Each row of a before or after table is a point. One or more steps were done to the points. Then noise was added and the rows were shuffled. The steps act on columns, c1 being the first. Name the steps. A step turns or swaps two columns, mirrors them in a line or flattens them onto one, adds a multiple of one to another, or multiplies or shifts one. Angles are multiples of 10 degrees, from the lower column toward the higher: turns from -170 to 170, lines from 10 to 170 but not 90. Use the fewest steps. Two steps may share a column if one is a turn and the other turns, adds or multiplies; they go together, in the order done. Otherwise the lowest column goes first.

Before (14 x 3):
[[  8 -90   6]
 [ 45 -58  11]
 [ -6  18 -17]
 [ 14  57  10]
 [-10 -36  13]
 [ 12  52 -14]
 [ -8  25  11]
 [-28 -53  41]
 [ 37  61   0]
 [ -8  62  21]
 [ 11  57   8]
 [ 28  70  -2]
 [-20  18   3]
 [-16  63 -19]]
After, 14 rows:
[[ 28  -8  13]
 [ 61 -15 -20]
 [-36 -11  14]
 [ 60  37  -2]
 [ 59  11  13]
 [ 46  13 -15]
 [ 16  -5 -17]
 [ 62 -10  22]
 [-91  11  10]
 [ 15 -18   1]
 [-54  46  12]
 [-54 -29  38]
 [ 71  30   1]
 [ 55  12   9]]
Steps: swap c1 and c2

Before (9 x 6):
[[ -8 -18 -25 -41  49 -25]
 [ 39  21  53 -18  -7  13]
 [-23 -41  23 -18  -7 -10]
 [ 57  32  51  72  31  37]
 [ -2 -31 -23 -47  20  22]
 [-20 -23   0  -7 -27 -54]
 [ -2  79  39 -22 -52  87]
 [-30  18 -16 -60  42  22]
 [ -5 -17  46   4  38  -7]]
After:
[[-22 -38  -1 -15  25 -10]
 [-24  18  -4 -74 -27  23]
 [ -9 -21 -16 -49 -40 -25]
 [-19 -22  22   2  18 -56]
 [ 43  22 -16 -16  51  13]
 [ -6 -19 -51  -8  22  -2]
 [ 53  31 -75  60  18  39]
 [ -4  80  31  -2  61  88]
 [  0 -29   7 -51 -26  19]]
Steps: turn c4 and c5 by 20 degrees; turn c3 and c5 by 120 degrees

Before, 11 rows:
[[ 20   5  -6   7 -10  14 -16  11]
 [ 21   9 -10   2 -19   8  -2  -8]
 [  8  33  -1  -8  11   7  -1   3]
 [-10  16   1 -43 -17  -6 -24 -19]
 [-45  23  50   9 -11 -75 -19 -11]
 [  9   7  -5 -18   5  -1 -23 -47]
 [-19   8   2   1   6  17 -20   2]
 [-22  -2  15 -11  23   1  51 -21]
 [ 21  -6  27 -22  13   8  26  11]
 [  5   0  -6   3   1 -52 -24   2]
 [  3   2  -8  -6   3   7  19  10]]
After (11 x 8):
[[ -95    2   51   14  -11 -120  -18  -11]
 [  12   -1   -8   -6    3   11   18   10]
 [  31    0  -11    3  -19   12   -2   -7]
 [   8   -1   -2   -2   11   11   -1    3]
 [ -22    0    1    3    6   27  -21    2]
 [  -6   -4   26  -22   13   13   26   11]
 [  27    3   -7    7   -9   23  -15   11]
 [ -38   -2   16  -11   23    2   50  -20]
 [ -12   -7    0  -38  -18  -10  -24  -19]
 [  14   -3   -6  -16    6   -2  -23  -47]
 [  10    1   -6    2    1  -83  -25    1]]
Steps: add -1 times c3 to c1; flatten c2 and c4 onto the line at 80 degrees; multiply c6 by 1.6

Before:
[[ -2  16 -31   1  32 -13  14 -27 -27   9   8]
 [ 29 -12  -7 -47 -40   1   1 -62   9 -26  89]
 [ 11  30 -25 -33 -26  54   9   6  59  49 -38]
 [-84  -5 -13 -36  -8  27  36 -44 -18  37  21]
 [-28  34   5  36 -52  50  -6  42  34  62   6]
 [-21 -19   0  -9  31  41  -5 -24  11  67   9]
 [ 58 -25  -3 -54 -48 -11  34 -25 -43  11  79]
 [ 16 -46  -6  83  42   7 103  13 -15 -22  26]
 [-14  31  23 -16  -3  59  -7 -57  -8  42 -48]
 [-20  19 -17  -2 -26 103 -26  62  24  28 -28]
 [ -3  25  35 -29  41  17  30  -2   8   9  -1]
 [ 29 -64   8  21  -6 -38  40  20  -1 -34  12]]
After:
[[-28  34   3  36 -52  24  -7 -55  34  61 -31]
 [-19  19 -17   0 -23  74 -28 -93  25  28 -29]
 [-14  32  24 -17  -4  91  -7  28  -7  40  13]
 [ 13  29 -27 -36 -26  62  11 -28  59  50   5]
 [ 16 -45  -6  84  40 -10 104 -11 -15 -22 -25]
 [  0  26  35 -30  42  12  30  -4   9   8  -8]
 [ 27 -62   9  20  -6 -45  40  -7  -1 -35   9]
 [-20 -18  -2 -10  31  37  -5  13  13  69 -29]
 [ 59 -28  -2 -54 -46 -38  34  37 -43  12 -62]
 [-83  -3 -13 -37  -9  25  38  36 -17  40 -29]
 [ 31 -13  -9 -47 -39 -22   3  76  12 -26 -76]
 [ -3  15 -29   2  34  -6  15  30 -28  12   0]]
Steps: turn c6 and c11 by -150 degrees; turn c6 and c8 by 160 degrees

Before, 14 rows:
[[-31   7   1  42  18 -33 -11 -13  34  96 -34  -1]
 [ 13  33 -12 -32  69 -19  42 -15 -58 -16 -52   2]
 [  3  -9 -53 -18  28 -73  12 -26 -66 -44  16  19]
 [-90  13  13   4 -60   6 -36  52  -2 -28  41 -74]
 [ -5 -32 -14 -20 -51  19  12  16  34 -40  20 -65]
 [ 25  11  15  -6 -15   9  61   8 -93 -37   9  -5]
 [ 31  -2 -10  61   3  23 -30 -11 -13  55 -35  -9]
 [ -3  57 -27  51  44 -28  84 -20 -59 -30  -4  22]
 [ 38   0  53  -1 -14  -5  32 -10  -8  35 -11   4]
 [ 52  -5  39  66  29 -34 -27   1  14  13 -29 -14]
 [ 15 -55  53  16  -3  24 -38 -49  44  13 -59  36]
 [-35 -42  21 -20 -12  23 -25 -36   5 -30  62 -80]
 [  0  11  11 -45 -67   6 -33 -53   5 -60  27 -59]
 [  3   9  17 -49 -29  49 -21  11  18 -39  66 -17]]
After:
[[-21  -2 -58   3   7 -18  33 -18  -8  14 -29 -19]
 [-60 -56 -28 -11  41 -45 -43 -32  34  24 -22  30]
 [ -6  56  22  24  40  15  85  21 -73 -38 -10  17]
 [  5  10  18  29 -16 -37  59  -5 -87 -12 -23 -22]
 [ 23 -32  48 -12 -39 -20  15 -33  38 -10  43 -51]
 [ 25   5  30  -8  10 -36 -36 -86  18 -33  30 -53]
 [ 62   4  36 -10 -30 -56 -21 -22  31  14  -5 -40]
 [-43  -4 -52   3  14  -8 -27  27  -9 -15 -23 -36]
 [ 71  11  16  -2 -73 -24 -34 -26  -3 -12  98  -8]
 [-50  -7 -15   5  13  21 -32  -1 -29  54 -10 -21]
 [ 68 -42  16  -8  25 -36 -23 -26  10   1  62 -55]
 [-50  33   6  17  51  10  45  51 -42 -27   5  12]
 [ 13  -7  25  21  39  53  11  13 -52 -84 -14  10]
 [-23   9 -74  -6  18  62  -5  11  15  39  33  25]]
Steps: turn c1 and c11 by -110 degrees; turn c11 and c12 by 40 degrees; turn c6 and c10 by 50 degrees; turn c3 and c6 by -130 degrees; flatten c4 and c9 onto the line at 110 degrees; turn c5 and c8 by 60 degrees

Before:
[[ 49  39  23   7 -30  24 -35  -3 -12  22  17 -10  -7 -40  69  39 -32 -11]
 [-46  50  10 -13 -35 -41 -12  27 -28  19  41 -19  65 -52 -46 -49 -47 -46]
 [ 50 -50  34 -17 -12  29   7   1 -73   3  21  23 -28 -37   2  18  41  40]
 [ 24  40 -31 -49  61  15 -58 -38 -94  -7   7 -43 -52   8  -4  -3 -20 -56]
 [-38 -55  -5  31  -4  36 -11 -39   4 -22  26  16 -31 -29  60 -22  34 -76]
 [  0 -56  -8  34 -38 -36  -3  -8   3  69 -35 -43  29 -10   4  55 -61  24]
 [-30  45 -15 -14   6 -11   9  27 -19  -8 -36 -16 -31  39 -12  12  13  20]
 [ 52 -27   6  -1 -41 -52 -19  31   7   7  37 -27  64 -33 -22 -31  47  37]
 [ 51  30 -37  15  47   7 -34   5 -55  42 -25 -13  54 -75  56  26  42  -4]
 [-57  30  67  44   5 -20 -19 -29 -73  42  -6   0  -8 -17  19  41  12  30]
 [-25 -53 -48 -19  19  -9  22 -39   2  49 -16 -19  -3  41  48 -24 -19  18]
 [ 35 -20 -39  44 -23 -53 -33  38 -15  23  72  -9   7 -18  47  19  48 -44]
 [-48 -56 -33  20 -13 -32 -14   2 -66  13 -20 -78 -20  -6  66  49  17 -24]]
After, 13 rows:
[[ 36 -20 -41  51 -50 -51  18  38 -11  22  75  -1   9 -18   8  17  50 -46]
 [ 48  35  24  30 -73  25 -18  -4  -9  23  12   2  -9 -45  14  38 -31 -12]
 [-46 -52 -34  25 -68 -30  12   8 -67  15 -22 -65 -15  -7  18  50  14 -26]
 [-59  30  64  45 -15 -15  20 -26 -75  40  -9  11  -9 -16  15  37  14  33]
 [ 53  28 -30  41 -35   5 -10   7 -58  42 -20  -3  58 -76  72  27  43  -1]
 [-30 -53 -49 -26 -32 -14  -1 -38   1  51 -17  -8  -5  41  43 -28 -19  16]
 [ 49 -31   6  15   3 -48 -16  29  -1   6  33 -16  66 -32 -49 -34  47  37]
 [ 46 -53  36 -14  -5  25 -11  -2 -70   3  25  32 -30 -34 -11  18  43  36]
 [-29  43 -17 -17  11 -11 -10  29 -24  -9 -33  -3 -31  33  -3  17   9  22]
 [-47  51  13   2  23 -38 -16  26 -25  23  44  -8  64 -51 -55 -49 -48 -49]
 [ -1 -61  -4  23 -24 -42  25  -7   2  66 -37 -29  34 -10 -29  53 -65  27]
 [-41 -57  -3  23 -54  35  19 -43   0 -20  27  26 -33 -29  27 -21  37 -75]
 [ 25  45 -33  16  39  12 -76 -38 -95  -5   4 -36 -51   7  50  -1 -24 -55]]
Steps: turn c4 and c7 by 50 degrees; turn c5 and c15 by 60 degrees; shift c12 by 10

Before, 8 rows:
[[  27   -1    4    3    3   35  -38  -45  -47  -17  -12  -29   31   20
   -38   -8   29   31  -64   39]
 [   2   20   38    8   -7   72    2   34    7   12  -17   50  -38   18
   -45  -60   -9 -109   29   -9]
 [  -5  -30  -12  -23   34  -15    3   24  -51  -32   38  -28   21   -2
    19    6  -15   33  -36   46]
 [ -33    3   30   38   42   72   33   30  -31    0  -15   86  -15   19
   -24  -28   23  -40   87   17]
 [  68  -81  -46   -2   67  -24  -23   16  -31  -24   31   27    5  -69
    56   50   -3   46  -68  -16]
 [  53  -14  -14   33   47  -30  -24  -31  -76  -22   25  -25   -5  -51
    38  -20   -1   31  -12   26]
 [ -36  -33    8   47    3   12   -1  -15  -34   24   -8   14   36  -13
    29   19  -23    4  -53   21]
 [  21   32   47   27   30   95   41  -11   -2  -20   -8   12    7   25
   -71  -27  -47  -65    5    9]]
After, 8 rows:
[[  40  -81  -45   -1  -88  -24  -23   14  -13    6   30   28    5  -68
    57   50   -2   49  -69  -16]
 [  -8   -1    4    6  -25   37  -38  -45  -26   16  -13  -31   31   21
   -39   -8   30   32  -63   39]
 [  20   32   47   26  -31   96   41  -13    8   -4   -7   12    8   25
   -70  -27  -49  -64    6    8]
 [  -8   19   41    9    2   72    4   34    0    0  -16   51  -37   19
   -45  -59   -8 -109   30   -8]
 [  14  -33   10   49   32   12   -1  -14  -36   21   -9   12   37  -14
    31   19  -26    2  -53   20]
 [  50    4   32   37   15   70   32   30  -21   14  -15   83  -14   18
   -24  -30   27  -41   87   16]
 [  35  -29  -10  -23   -6  -16    2   23  -25   13   38  -28   20   -3
    20    5  -14   33  -36   47]
 [  25  -12  -12   32  -66  -31  -22  -29  -48   27   26  -25   -5  -51
    38  -20   -2   32  -11   26]]
Steps: turn c1 and c5 by -110 degrees; flatten c9 and c10 onto the line at 150 degrees
